Rows are points. The ring and each string are closed loops that go straight from each point to the next, and from the last back to the first. Before rounding, they use only three directions, however many columns there are. Count how often each string passes through the ring. Passing back the other way cancels.

Ring (9 x 3):
[[ 27 -30  -9]
 [ 15  -2 -26]
 [ -5  15 -29]
 [-34  24 -25]
 [-57  14 -16]
 [-59 -13  -4]
 [-46 -30   3]
 [ -7 -45   9]
 [ 14 -43   4]]
String (13 x 3):
[[-32  -9 -14]
 [-28  -4   7]
 [-49 -21  25]
 [-34 -57  25]
 [  2 -60  29]
 [ 18 -25  36]
 [  0 -15   2]
 [ 18  -5  11]
 [ 44  12  -8]
 [ 14  23 -37]
 [-12  48  -8]
 [-27  27   3]
 [-28   4  -3]]
Times through: 0
String (21 x 3):
[[ 10 -15  24]
 [-11 -19  -9]
 [ -3 -48 -32]
 [ 20 -58 -12]
 [ 40 -50  20]
 [ 28 -29  25]
 [ 44 -33  30]
 [ 50 -45   8]
 [ 32 -19  21]
 [  3 -10   7]
 [-11 -21 -20]
 [ 13 -13   5]
 [ 33 -11  17]
 [  1 -11   2]
 [ -3 -31 -31]
 [ -6 -24 -21]
 [  1 -15  -1]
 [ -3 -37 -33]
 [ 27 -51 -18]
 [ 43 -48  14]
 [ 31 -31  28]]
Times through: 2

Ring (9 x 6):
[[ 33 -31 -13  14  -8   6]
 [ 26  -1 -24  24 -13   8]
 [  5  16 -26  26 -14   8]
 [-23  23 -20  22 -11   6]
 [-48  10  -7  11  -4   2]
 [-48 -16   4   0   1  -1]
 [-30 -38   7  -5   3  -1]
 [-10 -48   5  -4   2   0]
 [ 19 -46  -3   4  -2   3]]
String (14 x 6):
[[  2  37 -14  37 -13  16]
 [ -6  45 -43  35 -20   8]
 [-18  30 -53  23 -20  -1]
 [-22  18 -37  18 -14   0]
 [-37  32 -42  20 -16  -1]
 [-38  33  -9  24  -8   9]
 [-29  22  11  24  -3  14]
 [-44  34 -11  23  -8   8]
 [-32  27  -3  24  -7  10]
 [-17  12   3  22  -5  11]
 [-16   5 -22  16 -10   3]
 [-16  19 -47  19 -17  -1]
 [ -7  34 -43  29 -19   5]
 [  2  35 -12  37 -13  16]]
Times through: 1
String (16 x 6):
[[ 37 -34 -30  11 -12   1]
 [  8 -25 -24   8  -9   0]
 [  3 -18  -4  12  -5   6]
 [ 22 -26  12  16  -2  13]
 [ 44 -41  -1  14  -5   9]
 [ 54 -47 -27  10 -11   2]
 [ 27 -31 -33   9 -12  -1]
 [ 25 -27 -41   9 -14  -3]
 [ 43 -22 -34  18 -14   4]
 [ 52 -14 -26  26 -14  10]
 [ 46  -6  -3  31  -9  17]
 [ 14  -9  -2  20  -6  11]
 [ -2 -14 -17  11  -8   3]
 [ 24 -17 -41  14 -15  -1]
 [ 45 -22 -36  18 -15   3]
 [ 60 -31 -24  20 -13   8]]
Times through: 0

Ring (10 x 9):
[[ 26  36  12   3  28   4   2   3   4]
 [ 19  46  29  12  21   7  -9 -13   0]
 [  4  43  39  18   9   9 -12 -25  -5]
 [ -9  31  36  19  -2   8  -9 -24  -8]
 [-20  15  23  17  -9   5  -1 -12  -7]
 [-23  -2   1   9  -8   1   9   9  -3]
 [-16 -13 -17   0  -2  -3  20  27   2]
 [  0 -14 -26  -8   8  -5  28  36   5]
 [ 14  -5 -23 -11  18  -4  28  33   7]
 [ 24  12 -11  -8  25  -1  20  23   7]]
String (25 x 9):
[[ 13  27  -1   4  25   2   0  17   8]
 [ 19  45   1   9  38   4 -14  20  13]
 [ 31  55  16   9  40   6 -14   4  10]
 [ 34  53  33   8  28   8  -6 -18   0]
 [ 19  28  29   4   9   6  10 -19  -7]
 [  9  17  18   4   5   4  12  -8  -5]
 [  1  45  22  19  19   7 -20  -4   4]
 [ -4  56  38  27  16  10 -31 -18   1]
 [-10  51  53  29   0  12 -25 -38  -9]
 [-13  29  52  21 -15  10  -5 -43 -17]
 [ -5   7  32   7 -14   5  18 -26 -15]
 [ -5  11  17   8  -3   3  10  -7  -6]
 [-12  21   6  14   8   3  -6   9   3]
 [-30  12   3  18  -2   3  -9  12   2]
 [-36   0  -8  15  -5   1  -3  22   3]
 [-37 -22 -19   6 -13  -3  17  29   0]
 [-13 -23 -11  -5 -11  -3  33  16  -5]
 [  2  -1   3  -2   0   0  23   5  -4]
 [ -3   5  -8   2  10   0  12  21   4]
 [ -6   2 -31   0  21  -4   8  47  14]
 [  5 -15 -46 -13  22  -8  28  59  14]
 [ 23 -25 -34 -24  14  -8  52  40   4]
 [ 21 -10  -7 -15   7  -3  41  12  -4]
 [ 14   6   0  -5  11   0  22  10   0]
 [  6  25  -3   7  23   2  -3  20   9]]
Times through: 4
String (21 x 9):
[[ 14 -21 -17 -17   3  -5  46  21  -3]
 [  3   7  -2   0   9   0  15  13   1]
 [  3   1  -3  -2   6   0  20  13   0]
 [  3 -28 -11 -14  -9  -4  48  14  -8]
 [-17 -29 -31  -7  -4  -6  33  39   3]
 [-31 -10 -33   7   5  -4   4  48  11]
 [-19   5 -12   9   6   0   1  26   6]
 [ -7   3   2   4   1   1  13   9  -2]
 [ -7 -12   7  -2 -13   0  31  -3 -11]
 [-19 -19   2   1 -19  -1  29   3 -10]
 [-20 -25   1  -1 -22  -2  34   3 -11]
 [ -7  -8   2   0  -7   0  25   5  -6]
 [-11   9  -7   8   9   0   2  22   5]
 [-19   1 -24   7  11  -2   2  39  11]
 [-22 -16 -45  -1  12  -6  13  60  15]
 [ -6  13 -16   6  18   0   0  32  10]
 [  1   8  -5   2  11   0  12  17   3]
 [  9 -11 -11 -10   4  -3  34  18  -1]
 [ 18 -30 -28 -23   6  -7  54  32   0]
 [ 14 -17 -41 -17  21  -7  36  52  11]
 [ 19 -29 -33 -24   9  -8  54  38   2]]
Times through: 1

Ring (9 x 11):
[[  7  23  -7 -16 -30 -23 -15  -1   2   6  32]
 [ -3  23 -20 -20 -20 -20 -12  -2  -6  -2  43]
 [-15  17 -31 -21  -9  -9  -8   2 -13  -8  43]
 [-22   1 -34 -15  -4   6  -3  11 -17 -12  28]
 [-17 -15 -25  -5 -10  17   0  21 -13  -8   4]
 [-11 -15  -7   1 -20  21  -5  26  -2   7 -17]
 [ -8  -7   7   2 -25  18 -12  25   8  20 -24]
 [ -2   7  15  -1 -32   8 -18  19  15  29 -19]
 [  9  19   9  -9 -36 -14 -19   6  11  20   9]]
String (31 x 11):
[[ 18   3   2  -4 -41 -14 -11   9   5   5   7]
 [ 29   9  13  -3 -51 -22 -15   6  12  12   4]
 [ 18  23  20  -7 -46 -19 -23   5  19  27   3]
 [ -4  31  13 -12 -28  -8 -25   7  16  33   6]
 [ -1  31  11 -13 -30 -12 -25   5  14  29  12]
 [ 13  29   9 -13 -39 -25 -22   0  12  20  21]
 [ 28  20   0 -12 -47 -36 -15  -5   5   2  32]
 [ 12  13  -9 -12 -33 -20 -11   2  -1   0  26]
 [  5   8 -12 -11 -28 -12  -9   6  -3  -1  22]
 [ 20  11 -20 -15 -36 -32  -6  -5  -8 -16  45]
 [  4  27 -27 -24 -23 -32 -11  -9 -10 -11  60]
 [-16  34 -27 -27  -9 -18 -15  -5  -9   0  54]
 [-19  23 -19 -19  -9  -4 -14   5  -5   7  31]
 [-22  21 -16 -18  -8   1 -15   8  -3  11  24]
 [-26  25 -26 -23  -3  -3 -14   3  -9   4  39]
 [-32  29 -25 -24   1   1 -16   4  -8   9  37]
 [-17  15 -17 -15 -12   0 -12   9  -4   7  22]
 [ -1   4 -21 -12 -21  -9  -6   7  -9  -8  27]
 [ -7  14 -36 -22 -13 -18  -5  -2 -17 -18  53]
 [-12  24 -37 -26  -9 -20  -9  -6 -16 -13  60]
 [-18  31 -26 -25  -7 -14 -14  -3  -9   1  49]
 [ -4  29 -28 -25 -17 -27 -12  -8 -10  -7  58]
 [ 18  20 -26 -21 -32 -40  -8 -11 -11 -18  59]
 [  8   7 -14 -11 -29 -15  -8   5  -4  -4  24]
 [  0  14  -9 -13 -25 -11 -13   6   0   6  22]
 [ -7  28  -2 -16 -22 -11 -20   3   6  19  22]
 [  3  31   5 -15 -31 -19 -22   1  10  22  22]
 [ 28  24  12 -10 -50 -33 -20  -2  13  15  20]
 [ 27  11   8  -5 -49 -26 -14   3   9   8  13]
 [  7   8  -1  -7 -32  -9 -13   9   4   9   9]
 [ -6  13  -1 -10 -24  -2 -15  11   5  16   7]]
Times through: 0
String (13 x 11):
[[-16  34 -24 -26  -9 -17 -16  -4  -7   4  50]
 [-13  21 -11 -16 -16  -5 -16   6  -1  11  24]
 [  5  10 -10 -11 -29 -13 -10   6  -1   2  21]
 [ 17  11   0  -8 -39 -19 -13   4   5   6  16]
 [ 21  17  22  -3 -48 -17 -21   8  19  27  -4]
 [  4  22  30  -3 -39  -1 -27  15  26  44 -20]
 [-10  19  12  -7 -25   5 -22  15  14  32  -7]
 [ -7  13   1  -9 -24   1 -16  12   6  19   3]
 [ 10   3  -4  -6 -34 -10 -10   9   1   3  11]
 [  9   5  -8  -8 -32 -13  -9   7  -1   0  17]
 [ 25  15 -16 -15 -40 -38  -8  -7  -6 -14  47]
 [  2  27 -26 -24 -21 -30 -11  -8 -10  -9  57]
 [-15  32 -27 -26  -9 -18 -15  -5  -9   0  53]]
Times through: 2
